Each row of a before or after table is a point. The points were changed in one or more steps. Then noise was added and the rows were shuffled. The steps act on columns, c1 being the first. What was done? A step turns or swaps two columns, mirrors them in a line or flattens them onto one, adds a multiple of one to another, or multiplies or shifts one. Angles are multiples of 10 degrees, from the lower column toward the higher: turns from -170 to 170, lines from 10 to 170 but not 90. Use the fewest steps. Two steps may share a column if one is a turn and the other turns, adds or multiplies; they go together, in the order done. Otherwise the lowest column goes first.

Before (14 x 3):
[[ 48  -1  -5]
 [ -8  -3 -30]
 [ 39   7 -23]
 [ -4  11   2]
 [-34  17  23]
 [ 36  -7 -24]
 [-13   4 -28]
 [ 55  38  38]
 [ 41  50  32]
 [ -2  16  57]
 [ 30  -7 -27]
 [ 16  16  -7]
 [ 33  31 -59]
 [ 33  26  33]]
After (14 x 3):
[[ 38 -58  58]
 [ 39  25  45]
 [ -3 -10   3]
 [ 34  22  94]
 [ -2 -54 -24]
 [ 40  14  59]
 [ 15  -4  30]
 [ 47   8  48]
 [-13  18   7]
 [ 56 -52  59]
 [ 29  28  43]
 [ 29 -42  33]
 [-34 -29 -35]
 [ -9  25  10]]
Steps: turn c2 and c3 by 130 degrees; add 1 times c1 to c3

Before:
[[  3 -38  59  18]
 [ 36  15  -3 -29]
 [ -6 -16  -2 -14]
 [ -2 -24  23   7]
 [-13  -4 -13 -43]
 [ 37 -19 -18   7]
 [  5 -30 -15  11]
 [-38   6  28   9]]
After:
[[ 35 -18  43  15]
 [-24   6  -4 -40]
 [  8  19  -6   0]
 [  1  16  35  19]
 [ 29  24 -20 -27]
 [ -8  25  92  36]
 [-40  23 -30   6]
 [ -9  20 -22  22]]
Steps: turn c1 and c4 by 160 degrees; turn c2 and c4 by -150 degrees; multiply c3 by 1.6

Before, 14 rows:
[[-19 -19 -11 -14   5 -16]
 [-36  24 -26   2  -8  10]
 [ -3   2 -34  -9 -23   5]
 [-22  83 -27  -2 -21 -17]
 [-34 -29  25  42  14 -22]
 [-28 -18 -41 -14 -18 -17]
 [-27  -7  76 -15   2 -18]
 [ -6 -23 -29  23   7   6]
 [ 48   8 -23  -2  -4  11]
 [-10  -6   0  46 -53   8]
 [-10 -23 -29  -1  -1 -25]
 [-15  -8 -11 -15 -10  95]
 [-13 -10  34 -13   0  10]
 [-26  11  40   6  -4 -23]]
After:
[[  1  18 -11 -22 -22  -4]
 [  8  28  25  15 -36 -45]
 [-55   5   2  42  -1 -21]
 [-14 -22 -27   7 -35   4]
 [-14   8 -10  49 -14  80]
 [ -3   8  74 -24 -29  -5]
 [ -5  25 -28 -15 -10 -18]
 [  6  -8 -23   3  47  11]
 [-23   0 -33  -3   2  11]
 [  0  12  34  -4 -12  18]
 [-10 -12  43  -9 -25 -22]
 [-21  19 -40 -20 -26  -5]
 [  4  26 -27  22 -11  -9]
 [-22 -81 -28 -13 -16 -10]]
Steps: mirror c1 and c5 in the line at 40 degrees; multiply c2 by -1; turn c4 and c6 by -40 degrees

Before (11 x 8):
[[-50 -22  23  69  -4  18  27 -31]
 [ 27  13 -52 -15   9  -6  18  31]
 [ -4  45  19 -10  37 -45  39 -28]
 [ -5 -31  33  35   6 -44 -14 -70]
 [ 47  24  49  35 -43  60  43 -68]
 [ 35 -28  20 -33 -48 -18 -61  50]
 [-31 -57 -58 -53 -42 -39 -16   2]
 [-44  -7  11  26 -23  71  -7 -69]
 [ -4   5 -47 -12 -70 -36 -35  23]
 [-39  25 -23  57  54  -6 -47   6]
 [-50 -40   0 -47 -64 -44  -5 -10]]
After, 11 rows:
[[ 62   8 -64   2  43 -24 -40  50]
 [-19  42 -64 -51  12  31 -59  23]
 [-18 -49  32  25 -39 -60  -4  21]
 [ 25  27  -7  74 -34 -23 -43 -20]
 [ 26 -44  72  -2 -20  36 -30 -53]
 [ 37 -27 -34  70   9  51  56 -17]
 [ -6  -5 -53 -25  84   7 -57   5]
 [ 55  27 -16 -15  80 -13 -41  65]
 [-53   0 -72  75 -15   6  73 -22]
 [ 59  -3 -12  43 -21 -10  27 -64]
 [-29   5  44 -32  36 -23   7   8]]
Steps: turn c1 and c2 by 150 degrees; multiply c5 by 1.3; turn c3 and c5 by -120 degrees; mirror c4 and c8 in the line at 140 degrees; turn c6 and c7 by 50 degrees

Before:
[[  9  -2 -40 -42   1   4 -50 -17  -5]
 [ 36  41  19  -7 -38  -6 -83  12   0]
 [-46  25  13  58 -78   4  47  29  59]
 [ -7  11  22  55 -69  41  20  89  33]
 [ 18  22  11  33 -73  40  33  39  22]
 [ 38  19   3   4  -2  -7   4 -25   2]
 [-11   2  26   2   8 -19  -5   2 -24]
 [ -9  18  41 -20 -23  28   2 -11  27]
 [ 38  13   9 -27 -16 -30 -22  26  38]
 [-15   9  36  -8 -48  -7  -4 -30 -23]
 [ -2   2  26  83 -84  28  29  24  42]
 [-15  25  17  20  17  -2 -19 -31  18]
 [ 26  59 -20 -35  -7 -24 -31   2 -17]
 [ 48  -1 -14 -22 -34 -39 -57  26  16]]
After, 14 rows:
[[  0  -4  44  -8 -31  -7 -95 -23 -37]
 [ 15  -8  31  19  19  26 -25  12  13]
 [ 38  -3  15 -27  -4 -11 -26 -40 -37]
 [ 16  12  -4 -21 -18  -9 -57 -53 -48]
 [ 23  -3  24  32 -81 -41  27  -2 -15]
 [-24 -31  22  -8 -41  35  -9 -10  12]
 [-19  42  46 -34  -1   7 -50 -25 -26]
 [ 43 -24  11  83 -89 -21  29 -12   2]
 [ -4  41 -13 -38   1  17 -48  11  -7]
 [ 60  -5  30  58 -74 -18  38 -32  43]
 [ 28 -30  28 -21 -31   5   0  21   9]
 [-25 -24  14   2  17   4  -8 -15   9]
 [ 35 -18  17  53 -77 -91  18 -14   7]
 [  0   3  18   2   0  24  -4  -1 -40]]
Steps: turn c1 and c9 by -90 degrees; add -0.3 times c2 to c7; turn c2 and c3 by 70 degrees; turn c5 and c6 by 20 degrees; turn c6 and c8 by 110 degrees

Before:
[[ 24  34  18   8 -12 -10 -20  13  24  -6  38]
 [ 41  -4   0   1  19 -22 -33 -22  45 -12  34]
 [ -6   1  17  12  15 -11 -25 -38 -21  -8  36]
 [ 15 -12   3 -39 -16 -15 -36   1   2  25  15]
 [  4  -4  22  18 -17 -40 -33 -17  -8  19  -6]
 [  3 -19 -30  19  -3  -8 -50 -16   8  21  31]
 [ -2   8 -31 -14 -37 -18 -47   1  -6 -33  12]
 [ 30  29 -35  -2   7 -12  95 -37  17  16  29]
 [ 17 -14   5   8  12 -16 -22  12 -24  17 -11]
 [ -5 -25   9  14  -6 -18  66  -3  -1  15   6]]
After:
[[ 39  30  17   0  -6 -63 -23  15  26 -10  37]
 [-32   0  25  19 -18 -23 -30 -19 -12  25  -9]
 [ 37  31 -35  -4   4 -63  94 -34  19  18  35]
 [-11   0  17  20  14  -7 -23 -41 -21 -11  36]
 [-26 -19 -25  22  -8  15 -48 -16   9  28  32]
 [-15 -14   4  14   9  -8 -21  10 -28  20  -8]
 [  8  -5   0 -14  18 -42 -34 -22  44 -16  35]
 [-12 -14   4 -42 -15  -5 -33   2  -1  30  12]
 [-38 -22  13  14  -4  22  71  -5  -4  24   4]
 [ -2   5 -31  -8 -38 -20 -49   4  -3 -43  14]]
Steps: add 1.5 times c2 to c1; turn c1 and c6 by -50 degrees; add -0.3 times c9 to c4; multiply c10 by 1.3

Before:
[[-16  18  17 -29   4  -1  -1  -3   7  51 -15 -33]
 [-43   0  18   8 -43  30 -47  -5  33 -20 -23  -9]
 [ -2  10 -13  24 -67   0 -12  40  36  -7 -42  -5]
 [-71  33  47  37  19  13  -1  16 -40  32  -1 -25]
 [ 29 -17 -68 -30  -3   6   2 -25  16   4 -32  28]
 [-13   4  40  -8  -7   3 -58   8   9 -21  14  19]
 [  8  14   8  44   9  41  48  15  23  13 -19 -22]
 [-25  68  37 -33 -50  35 -16  30 -10 -56 -59  15]
 [-11 -46 -35 -22  -1  16 -23  35  38 -49  -9   7]
 [-50  10  24  28 -38  14 -19  19  13 -26  55 -42]
 [  1 -36  -8  -6 -32  40  21  11  31  14  -3  46]
 [-19 -42 -13 -19  32 -59  31 -15   4 -77 -46 -25]]
After:
[[ -2 -24   6 -29 -11   9   6 -16   8  57 -12  25]
 [-22 -65 -31 -30 -55  42   0  35  92 -26 -66   5]
 [ 45  17  25 -15  24 -49 -23 -35  94 -46 -50  12]
 [ 26  30 -31  -8  -5  51 -34  28  27  24  -4 -24]
 [ 40  31 -14 -21  29  28  16  37  61 -31 -11  17]
 [  5 -14   6  -7 -38  17  45  37  -2 -24  13  -9]
 [ 33 -29 -39   7 -33  42  46   9  74   2 -25   4]
 [ -6 -14 -70  22 -15   6   1  33  92  29 -39  33]
 [-14  -6  11  48  -5  51 -44 -19  47  33 -14  26]
 [ 31 -43 -25  26 -32  25  25  -5 -53 -46  54  43]
 [ 34 -73  37  38 -36  25   7  -3 -46  18  -3  31]
 [ -9  32 -22 -30  64  16   3  -6  60  25 -35 -37]]
Steps: turn c1 and c2 by 140 degrees; turn c3 and c5 by -70 degrees; shift c6 by 10; turn c8 and c12 by 140 degrees; turn c7 and c8 by -160 degrees; add -1.5 times c11 to c9; turn c9 and c10 by 20 degrees

Before (11 x 18):
[[-14   8   9  18  20  11  -1   8   3  28  10  20  21  26   3  -7  11   1]
 [ -5   5 -16   0   6  -3  -1 -17 -13  30  10   1 -10 -15   7  14   4   8]
 [ 10  15  -8  -9  -2  18   4  18  25   2  -8  12 -19  20  -7 -17  13 -13]
 [ -8  -7  25  -6   1  17 -31 -13  -6  28   7   8  -4  -3  15 -18 -15  18]
 [ -7  19  15   7  12 -16 -27 -12   5   3   0  15  -3  -3   6  -8   6  21]
 [  3 -12   5  26  21  16   6  -7   0  -9   2   8   9  -3  13  15  -8 -12]
 [ -4 -11  24   4  -5 -14 -25 -24  27  16  11  -2  17   4   1  18  -8   5]
 [-24  14  10 -17  29  15   3  14  25  31  35  12   5  22 -10  -6   0   4]
 [-13   3   0 -14  28   3  10  16  -3  26  -1   5  16   9 -19  -2 -13 -18]
 [  8 -12  -9  17   5  19  10  -1  -6  -3  26  18   6  -8 -11  18 -17  18]
 [ -9  18 -15  26  -7  18 -24  13   7  28  17  -5  -9  21 -16 -10   5 -16]]
After (11 x 18):
[[ 10 -95  12   8  11  16 -10   1   5   3   1  15  -9  -2   0   0   5  20]
 [-15 -61  30   4  -4  13  19  -3  27  16  13  -3   2   3  -7  -5  -8   6]
 [ 12 -10  17  16  21 -11  -6   2   2  29  11  20  14  25   5  -2  13   2]
 [  9  25   7 -15  27  -2  -6  -4  -3  26   0   6  14   8 -12  -5 -13 -18]
 [ 11  -3 -16  -9  -3 -20 -16  -1  26   1  -9  12 -13  19  -2   7  12 -12]
 [-15  30   9  25  23 -17  10   4   2 -10   2   6   6  -2  10  -1  -8 -14]
 [ 17  -7  11 -16  29 -15 -14  -2  24  31  34  12  -1  23  -3  -8   1   2]
 [ -9  -7 -20   2   8   3  -2   0 -14  30  10   2   1 -14   2  -2   6   9]
 [-20  41  -5  17   3 -20   8  -4  -5  -3  26  17   8  -8 -11  -1 -17  20]
 [ 13 -86 -17  24  -6 -20  -9  -3   6  29  17  -4  -1  20 -10  -3   6 -17]
 [ 22 -80  21  -4   1 -17  18   4  -6  28   8   7 -17  -2  11   2 -15  17]]
Steps: turn c1 and c16 by 120 degrees; multiply c16 by 0.4; turn c2 and c7 by -110 degrees; multiply c2 by 3; turn c3 and c13 by -30 degrees; multiply c6 by -1; flatten c8 and c15 onto the line at 70 degrees

Before, 8 rows:
[[-30 -29  27   1 -49 -22  -6 -11 -15  26 -23 -27  13 -14 -42 -55 -10  24
  -63 -12]
 [ 61  10  14 -12 -41   8 -33 -68  39 -42   1  14  16 -13 -13 -64  26 -14
  -63 -34]
 [ 15  31  44  42  23 -19 -45  27  45 -31  47  31  -9 -66  32  34 -44 -71
   40 -28]
 [-18  48  26  53 -35  34   7  -9 -21  17   3  39 -64  15  16 -22  53 -65
    4  -5]
 [ 21  35 -52  -4  37   2 -61  30  -2 -56  45  45 -23 -55 -22  42  45   5
  -59  46]
 [ 47 -52 -56  67 -45  13 -54  27  21  51  13  -2  34 -10  48  17 -19 -32
   -1 -17]
 [ 64 -22 -58  42  -8  24 -51 -68 -20 -33  30  25  36  -5   8 -28  -5 -29
  -49  20]
 [ 27 -28  33  54  36 -52  33  15  43  34  51 -21  33  -8 -17 -39  33 -66
   33  10]]
After (8 x 20):
[[ 52  10  14 -12 -41   8 -35 -55  38 -44   1  15 -26 -14 -25 -65   6 -29
  -63 -34]
 [ 68 -22 -58  41  -8  26 -52 -70 -20 -35  31  24 -17  -5  16 -28 -25 -15
  -48  20]
 [-62  47  27  54 -35  34   6  17 -20  17   3  38 -19  13  33 -21 -16 -81
    5  -5]
 [ 56 -52 -56  68 -46  13 -54  17  21  51  13  -2 -10 -10  95  17 -36  -6
   -2 -16]
 [  2  31  45  42  22 -19 -46   5  48 -29  47  30 -12 -67  64  32 -82 -12
   40 -28]
 [ -5  35 -52  -4  37   1 -60  53  -3 -55  45  45 -21 -56 -45  42  34 -31
  -58  46]
 [ 43 -28  33  54  36 -52  34  33  43  33  51 -22   0  -8 -33 -39 -31 -68
   33  10]
 [ -9 -29  27   0 -49 -22  -7 -16 -16  25 -23 -28  22 -14 -85 -55  13  22
  -63 -13]]
Steps: turn c1 and c13 by -50 degrees; multiply c13 by 0.7; add 0.5 times c17 to c8; turn c17 and c18 by -50 degrees; multiply c15 by 2

Before, 9 rows:
[[  6 -16  21 -26 -18   5 -27 -12  -8 -30 -17  47   8   2  22 -39  24 -22
   13   9  35  17 -64  10]
 [  4  14  11  10   4  27  23   8  13 -27  18 -24 -21 -20  19 -32  16  -1
   14 -11   9   3  24   7]
 [-19  -5  23  11  19   7 -50 -14  19  20 -20  41  17 -48   1 -34  26  10
    3  -1  11  41  -6   2]
 [-39  -6  16 -91   3  23  32  10 -19 -19  -6  -4  17   1  -6 -24  21  -2
  -30 -15  14 -33  17  15]
 [-33   5  17  15  21 -29 -23 -25 -22  18 -11 -16  13  16  -2  13   3  -9
    5  85 -28 -24  28   9]
 [ 10  31  12 -41 -30  -5  35   2 -17 -30  64 -22 -45  11  -2  20  27   0
   13  26  24 -29  23   6]
 [  9  24  11  17  -6  20  35   4 -23 -23 -11  -1   6 -35  -6  19 -95  13
    3 -11  30   9  23  11]
 [ -2   8  20   9  30 -29 -11 -35 -23 -22   6 -26   5   1  -6  -6 -14  -9
    7  -8  -9  -5  28   8]
 [  9  16 -17 -16  29   7  20   0  38  53   6   0 -29  16  13   6 -22  13
   -8  16  14 -30 -28  14]]
After, 9 rows:
[[-13   7 -17 -17  30   8 -17  -9  38 -51   7 -14 -23  14 -24   5 -24  13
   -8  14  16 -27 -29  17]
 [  0  -5  16 -91   3  23 -21  -7 -19  21  -6   2  12   3  14 -24  23  -2
  -31 -42   9 -18  18  30]
 [ -6  25  24  12  20   7   6  12  18 -22 -20  16   7 -47  14 -33  25   8
    4 -19   1  44  -7 -50]
 [  6 -14  19   8  29 -28  -4  38 -24  16   6 -15   8   2   4  -7 -13  -7
    8  -5  -5 -24  28 -13]
 [ 11   8  12  19  -6  20 -18   1 -23  25 -10 -22   5 -35   2  19 -95  13
    5   6  25  23  23  33]
 [ 12 -10  12  10   3  28 -11  -2  12  29  18 -20 -23 -20 -14 -31  15  -2
   16   1  20  23  22  21]
 [-21  -5  13 -41 -31  -4 -10   3 -17  30  63 -34 -15  11 -43  20  27   0
   12  18  56 -33  24  33]
 [-91  -6  17  16  20 -29  -5  23 -21 -23 -13  -9   8  17  12  13   3  -8
    6  -3 -34 -45  27 -26]
 [ -7  25  22 -24 -17   5  -6  18  -8  28 -16  26 -18   2  15 -37  24 -22
   14   8  26  20 -63 -28]]
Steps: turn c1 and c20 by 70 degrees; multiply c12 by 0.7; turn c2 and c12 by -70 degrees; add 0.7 times c6 to c22; turn c7 and c24 by 100 degrees; turn c8 and c10 by 170 degrees; add 0.5 times c11 to c21; turn c13 and c15 by 70 degrees
